Each row is a point. Each copy is the shape, with its points in the same order, turned, moved and blurred by noise. Is it also mirrored, or only turned?

Shape (8 x 3)
[[-13   1  -6]
 [-26   3 -45]
 [-33  19   0]
 [ 43 -16  11]
 [-35  24  -5]
 [-35   3  -9]
 [ 95  15   0]
 [-25   9  -2]]
Copy 1 (8 x 3)
[[ 10  -5  11]
 [ 20 -45  -5]
 [ 24 -14  39]
 [ 23  48 -15]
 [ 23 -22  37]
 [  6 -22  20]
 [ 77  69 -37]
 [ 14 -11  23]]
Copy 1 is: mirrored
Copy 2 (8 x 3)
[[-15 -18 -11]
 [-31 -45 -26]
 [-22 -30  22]
 [ 36  10 -21]
 [-28 -31  14]
 [-31 -26   0]
 [ 91  -9 -32]
 [-26 -18   9]]
Copy 2 is: mirrored

Shape (9 x 4)
[[  3  29  52  19]
 [ 13  63  30   0]
 [ -7 -66 -59   4]
 [ 44  35  64  24]
 [ -7  54  33  26]
 [ -4 -29 -53  -5]
 [  7   4 -28 -34]
 [ 11 -23 -21 -17]
 [ 40  56  13  33]]
Copy 1 (9 x 4)
[[-41  38   9  -6]
 [-10  61 -21  -6]
 [  7 -95  -1  31]
 [-56  47   2 -41]
 [-35  48 -11  18]
 [  7 -62 -18  23]
 [ 22 -25 -22 -12]
 [ 11 -39  -4  -6]
 [-51  32 -48  -8]]
Copy 1 is: mirrored
Copy 2 (9 x 4)
[[  1  68 -17  -6]
 [ 23  53 -42  17]
 [-39 -65  36  -7]
 [ 42  73 -22 -36]
 [ -5  53 -39  14]
 [-16 -55  17  14]
 [ 19 -21  16  39]
 [  8 -25  26   8]
 [ 34  18 -60 -12]]
Copy 2 is: mirrored
Copy 3 (9 x 4)
[[ -2  59  32  14]
 [ 31  70  12  -8]
 [-25 -68 -32   9]
 [ -5  93  12  34]
 [ 31  55  38   6]
 [  2 -38 -33  -1]
 [  1   1 -35 -30]
 [-22  -1 -31 -10]
 [ 36  66  -4  29]]
Copy 3 is: mirrored
Copy 4 (9 x 4)
[[-31  22  44 -34]
 [-23  58  39 -36]
 [ 38 -23 -25  66]
 [-12  10  65 -56]
 [-36  45  49 -10]
 [ 29  10 -21  45]
 [ 15  33 -31   2]
 [ 25   6 -18   8]
 [  6  42  63 -22]]
Copy 4 is: only turned
